Each row is a point. Each copy is the shape, with its points in the same order, turned, moved and blurred by noise. Say if it was mirrored as well.
(in the rows, 128 means zero)

Shape (6 x 2):
[[133 199]
 [121 122]
 [146 112]
 [112  94]
 [118 150]
 [129 123]]
Copy 1, 6 rows:
[[165 195]
 [123 127]
 [146 105]
 [102 100]
 [133 153]
 [135 125]]
Copy 1 is: only turned
Copy 2:
[[154 199]
 [120 123]
 [135 113]
 [102 108]
 [127 159]
 [121 129]]
Copy 2 is: only turned
Copy 3 (6 x 2):
[[122 194]
 [107 117]
 [139 108]
 [103  90]
 [107 146]
 [119 120]]
Copy 3 is: only turned

Shape (9 x 3):
[[132 162 107]
 [141 150  87]
 [158 112 109]
 [104 100 158]
 [158  78 145]
 [168 144 111]
 [109 130 111]
 [126 146 104]
 [128  91 168]]
Copy 1 (9 x 3):
[[102 141 139]
 [ 90 118 129]
 [128  94 132]
 [182 140 101]
 [177  83 120]
 [112 102 156]
 [120 140 109]
 [110 132 125]
 [192 120 117]]
Copy 1 is: mirrored
Copy 2, 9 rows:
[[159 120 164]
 [170 138 142]
 [148 104 103]
 [ 81 103 129]
 [112  88  87]
 [166 102 127]
 [123 139 144]
 [148 128 143]
 [ 83  87 111]]
Copy 2 is: only turned

Shape:
[[103 184  78]
 [145 122 136]
 [145 113 167]
 [134 114 184]
 [146 111 129]
 [103 136 120]
 [109 123 129]]
Copy 1 (7 x 3):
[[187  92  91]
 [134 132 156]
 [123 162 165]
 [119 181 157]
 [125 124 160]
 [138 127 110]
 [127 133 121]]
Copy 1 is: only turned
Copy 2 (7 x 3):
[[ 79 190 117]
 [145 120 126]
 [154  95 151]
 [142  82 163]
 [146 114 119]
 [ 97 123 126]
 [102 118 124]]
Copy 2 is: only turned
Copy 3 (7 x 3):
[[173 124  76]
 [127 116 163]
 [124 125 183]
 [124 146 190]
 [120 104 155]
 [129 142 114]
 [121 136 129]]
Copy 3 is: only turned

Shape (8 x 4):
[[132  99 121 115]
 [113 124 113 116]
 [160 142 224 117]
 [158 121 117 156]
 [166 126 133 125]
 [162 116  96 112]
 [134 107 112 118]
 [123 168 138 148]]
Copy 1, 8 rows:
[[110 100 138 112]
 [117 122 153 125]
 [108 167  58  67]
 [150  98 111 136]
 [144 109 113  93]
 [147  88 150  99]
 [113  96 138 119]
 [147 165 123 133]]
Copy 1 is: mirrored
Copy 2 (8 x 4):
[[135 134 144 109]
 [130 116 119 115]
 [ 87  85 217 165]
 [141 147 134 160]
 [148 120 160 151]
 [175 129 136 128]
 [143 132 136 116]
 [111  97 118 170]]
Copy 2 is: mirrored
Copy 3, 8 rows:
[[157 112 129 115]
 [121 114 120 118]
 [160 213 175 129]
 [147 109 147 162]
 [156 138 133 155]
 [160 109 101 150]
 [150 109 125 120]
 [ 97 144 145 151]]
Copy 3 is: only turned
Copy 4 (8 x 4):
[[110 104 125 117]
 [119 132 124 109]
 [192  59 186 138]
 [126 118 114 167]
 [126 110 155 154]
 [ 90 125 144 145]
 [106 113 125 127]
 [171 146 133 137]]
Copy 4 is: mirrored

Shape, 9 rows:
[[ 97 126 133 122 101 107]
 [166 124 118 137 136  96]
 [132 119 132  94 115 111]
 [146 118 172 108 102 112]
 [ 93 186 118 147 215 111]
 [136 108 140 135 112 133]
 [ 74 111 131 120 176 124]
 [132 138 127 104 119 120]
 [145 115 146 103 104 162]]
Copy 1:
[[ 96 131 151  98 117 114]
 [145 117 148 157 124  88]
 [111 122 182 130 118 119]
 [ 85 143 170 155 113 110]
 [200 200 129  91 147 112]
 [104 127 138 145 135 126]
 [136 160 161  84 180 130]
 [126 130 167 128 107 128]
 [102 125 162 157 123 162]]
Copy 1 is: only turned
Copy 2, 9 rows:
[[149 123 163 133 134 110]
 [153 117  90 130 114 119]
 [164 115 116 132 157 114]
 [195 120 127 123 158 135]
 [ 85 175 112  51 110 150]
 [159 108 139 142 138 146]
 [ 94 106 152  79 146 137]
 [152 128 118 132 153 117]
 [163 115 129 159 184 155]]
Copy 2 is: mirrored

Shape, 12 rows:
[[151 100 146 152 148 135  77 164]
 [155 145 117 101 101 112  86 123]
 [108 175  90 114 148  83 126 118]
 [106 148  88 145 112  94 125  98]
 [ 86  98 149 144 111 102 116 129]
 [ 86 152  82  96 135  83 133 157]
 [121 156 109 157  98  96 143 160]
 [155 105 133 100 117 121 141  93]
 [133 172 111 106 139 148 112 142]
 [125 165  71  97 134 125  97 142]
 [161  99 115 160 132 139 146 151]
 [138 104 103 164 131 155  91 102]]
Copy 1:
[[ 68 122 178 152 146 160 124 155]
 [166 108 178 141 129 145 109 123]
 [156 146 151 111 156  77 125  78]
 [160 167 136 120 137 103  97 108]
 [ 92 136 131 128 106 138  85 110]
 [138 103 135 123 144  59 100  92]
 [129 150 135 167 121  75 119 134]
 [161 112 118 143 138 175 135 112]
 [143 109 167 100 141 103 153 143]
 [159 108 168  99 167  89 115 135]
 [118 128 126 175 158 136 155 159]
 [129 158 146 119 162 169 120 163]]
Copy 1 is: only turned
Copy 2:
[[108 118 139 138 157 120  99 184]
 [168 153 152 117 150 157 112 131]
 [134 180 132 134  90 138  87  87]
 [125 168 106 129 139 146 105  77]
 [114 112 115 109 161  95  93 101]
 [138 170 114  87  80 121  96 103]
 [ 99 162 136 108 126 121 147  99]
 [181 107 124 157 142 132 125 110]
 [128 132 153 122  95 173 107 130]
 [144 170 127 107  95 176 101 134]
 [111 117 106 157 133 124 157 149]
 [114 120  90 156 170 168 103 142]]
Copy 2 is: mirrored
Copy 3:
[[127 138  72 182 102 138  98 136]
 [141 108 129 115  93 136 104 167]
 [142  95 130  90  84  96 143  98]
 [108  75 112  96 111 101 139 130]
 [ 98  72 121 170 134 126 127 122]
 [126  83 136 111  66 137 152  87]
 [ 71 118 128 122  85 117 152 129]
 [149 109 126 122 156 149 147 159]
 [134 138 123  96 100 136 101 105]
 [143 111 114  85  68 145 105 109]
 [101 145  72 142 121 150 155 140]
 [115 106  52 120 138 130 100 145]]
Copy 3 is: mirrored
Copy 4 (12 x 8):
[[124 165 122 103 131 132 145 188]
 [107 107 141 133  90 124 100 148]
 [115 133 121 108 123  92  84  78]
 [148 129 100 132 108 121  87  87]
 [143 166 107 123  90 152 154 111]
 [109 122 100  93 102  79 127  72]
 [158 142 103 145 100  77 125 116]
 [140  98 160 136 122 156 135 118]
 [ 86 124 121 142 145  99 117 129]
 [ 90 105  98 113 129  96  94 125]
 [173 127 117 130 152 118 154 157]
 [146 136  93 133 149 169 105 156]]
Copy 4 is: mirrored

Shape, 14 rows:
[[121  89  95  99 104 132 109 121]
 [ 89 155 115  76 169  99 135 131]
 [165 101 141 156 115 117 140 172]
 [136 108 148 135 131 137 129 139]
 [110 178 136 129 149  90 147  97]
 [135 148  97 132 101 110 118 110]
 [164 104 152 150 152 174 115 141]
 [118 184 127 102 185 101 166 118]
 [134 140 144 107  93 145 134 135]
 [117  80 133 117 121 135 120 118]
 [137 150 109 123 142 161 112 158]
 [167 106 139 144  83 137 128 144]
 [122 141 124  61 135  71  91 110]
 [123  92 151 169 103 159  98 162]]
Copy 1:
[[107 164 114 128 164 119  87  93]
 [152 150 142 177  89  96 114 109]
 [141 112  79  80 141 132 104 156]
 [127 115 103 112 134 138 124 119]
 [161 144 161 151 113 111 160 153]
 [126 160 147 135 161 123 114 154]
 [130 111  76 114 138 188 129 119]
 [177 158 146 165  69 122 143 142]
 [127 125 154 106 134 149  94 125]
 [109 132 109 112 149 122 119  90]
 [121 134 112 155 124 168  96 141]
 [126 119 113  79 165 152 101 142]
 [180 134 154 173 152  95  98  93]
 [ 81  87  89 104 158 150 118 129]]
Copy 1 is: mirrored
Copy 2 (14 x 8):
[[158 115 110 140 119 177 120  94]
 [156 112 114 109 145 154 108 198]
 [111  72 120 171 113 101 136 109]
 [132 102 106 151 138 119 143 118]
 [126 125 158  95 151 122 120 179]
 [127 114 153 118 127 144  97 110]
 [130 131  82 169 138  81 140 100]
 [137 123 127  87 138 109 108 203]
 [150  84 113 116 152 124 127 104]
 [144 117 106 150 131 159 154 109]
 [132 118  89 143 148 114  76 124]
 [132  85 128 149 119 109 130  72]
 [199 106 159 131 145 165 111 168]
 [104 100 101 184 166 129 138  78]]
Copy 2 is: mirrored
Copy 3, 14 rows:
[[115 143 151  86 142 141  86 116]
 [149 173 133 120 186 162 169 101]
 [167  87 105 106 116 108 111 135]
 [134 121 106 125 117 131 120 136]
 [153 163 135 132 130 140 195  84]
 [158 144 172  92  99 128 135 105]
 [148 142  94 144  93 133  97 163]
 [168 175 107 123 156 155 194 104]
 [126 118 146  95 112 143 148 157]
 [104 125 125 111 126 140 102 117]
 [162 167 136 119 129 126 122 166]
 [143  94 128  84  84 124 111 146]
 [147 133 173 131 158 195 135  79]
 [122 106 128 139 108  88  98 159]]
Copy 3 is: only turned
Copy 4 (14 x 8):
[[123  92 135  98 147 153 174 111]
 [139  79 110 100 154  65 126 120]
 [136 149 166 166 130 136 168 140]
 [110 130 137 151 123 124 138 109]
 [137 112  99 123 120 102  86 150]
 [142 128 123  90 123 154 131 133]
 [ 95 158 142 160 158 144 134  87]
 [160 100  94 133 141  64  87 122]
 [138 128 145 128 107 130 129  87]
 [ 97 100 126 126 135 149 155 103]
 [138 161 125 117 140 115 139  85]
 [128 153 164 141 107 166 154 122]
 [135  59 162  65 149  97 107 133]
 [ 73 164 144 132 112 142 177 110]]
Copy 4 is: only turned

Shape, 14 rows:
[[ 73 105  98 144 138 113 115 103 174]
 [140 118 168 115 199 151 111 105 122]
 [136 133  96 142 133 131  93  97 124]
 [136 122 100 134 149 153  96 122 144]
 [120 113 174 133 126 119 119 128 108]
 [121 154  92 127 156 145  97 146 107]
 [142 105  89  78 122 153  89  98 115]
 [128 140 112 142 119 151 107 109 139]
 [137 106  87 133 137 146 120 149 119]
 [ 79 121 170 135 126 137  92 135 139]
 [137 130 110 122 125 152 104 107 136]
 [132 108 137  99 127 134 135 101 110]
 [ 82 132 138 124 129 148 236 100 106]
 [107 169  87 104 144 118 139 191 150]]
Copy 1, 14 rows:
[[154 139 112 123 145 217 150 121 131]
 [113  49 138 105 100 149 162 141  98]
 [153 124  99 109 135 142 141 119  84]
 [134 105 123 114 153 156 131 109  90]
 [108 122 144 125  93 124 159 141 129]
 [151 109 131  95 159 128 121 158  92]
 [152 113 129  72 152 118 163  71 100]
 [129 130 104 118 149 143 145 121  95]
 [154 116 155 133 163 131 119 112 102]
 [ 90 138 148 103 120 170 162 160 127]
 [131 120 109 108 149 136 145 104 100]
 [134 110 132 118 122 120 179 109 133]
 [163  99 130 200 154 138 234 167 156]
 [146 110 123 116 195 128  96 171 162]]
Copy 1 is: only turned
Copy 2, 14 rows:
[[144 175 111 134 103 187 139 129 114]
 [100 153 128  81 101 102  85 163  78]
 [ 97 163  96 137 119 126 116 139 140]
 [ 84 154 123 137 105 142 115 153 125]
 [145 135 133 120 128  86 130 130 102]
 [ 58 132 106 119 131 134 146 140 119]
 [103 130  97 133 138 135 107 203 149]
 [ 98 163 119 157 132 131 116 135 121]
 [ 88 142 147 121 119 135 145 152 153]
 [140 139 120 144 112 117 152 137  69]
 [101 150 117 148 129 130 106 156 125]
 [138 141 128 108 151 114 104 162 126]
 [145 185 185  83 217 149 127 119  98]
 [ 76  85 145 120 137 183 147 107 116]]
Copy 2 is: mirrored
Copy 3, 14 rows:
[[124 137 141 179 131 177 151 124 161]
 [131  67 170 121 121 126  80 141 133]
 [148 126 127 145 106 145 126 185 144]
 [148 126 128 149 143 140 111 169 128]
 [125 118 152 102  95 111 138 120 132]
 [195 105 127 140 138 127 136 167 131]
 [138 120 143 184 104 115 123 193  89]
 [142 134 117 148 118 122 120 161 150]
 [142 120 124 136 154 127 150 172 111]
 [151 145 166 133 111 120 125  96 146]
 [141 127 121 156 117 121 115 168 132]
 [113  96 140 146  96 106 138 149 115]
 [ 88  48 112 154 129  75 190 111 182]
 [192 100  78 155 155 140 158 108 110]]
Copy 3 is: mirrored
Copy 4:
[[ 56 128 100 130  79 144 117 120 142]
 [152 121 176 125  73 112 151 137 104]
 [122 151 104 124 108 103 110 108 129]
 [123 112 108 135 104  96 125 112 122]
 [142 137 153 108 124 164 141 128 135]
 [149 108 122 136 101 101  97 104 161]
 [156 139  67 129  91  97 155 135 142]
 [113 132 116 119 127  98 130 114 142]
 [141  95  94 135 118 123 101 133 132]
 [109 114 147 100 103 160 157  99 157]
 [123 133 108 126 118  98 139 120 138]
 [144 146 121 121 109 131 144 164 142]
 [ 94 126 170 105 124 133 106 232 184]
 [124  80 128 195 116 128  96 118 195]]
Copy 4 is: only turned
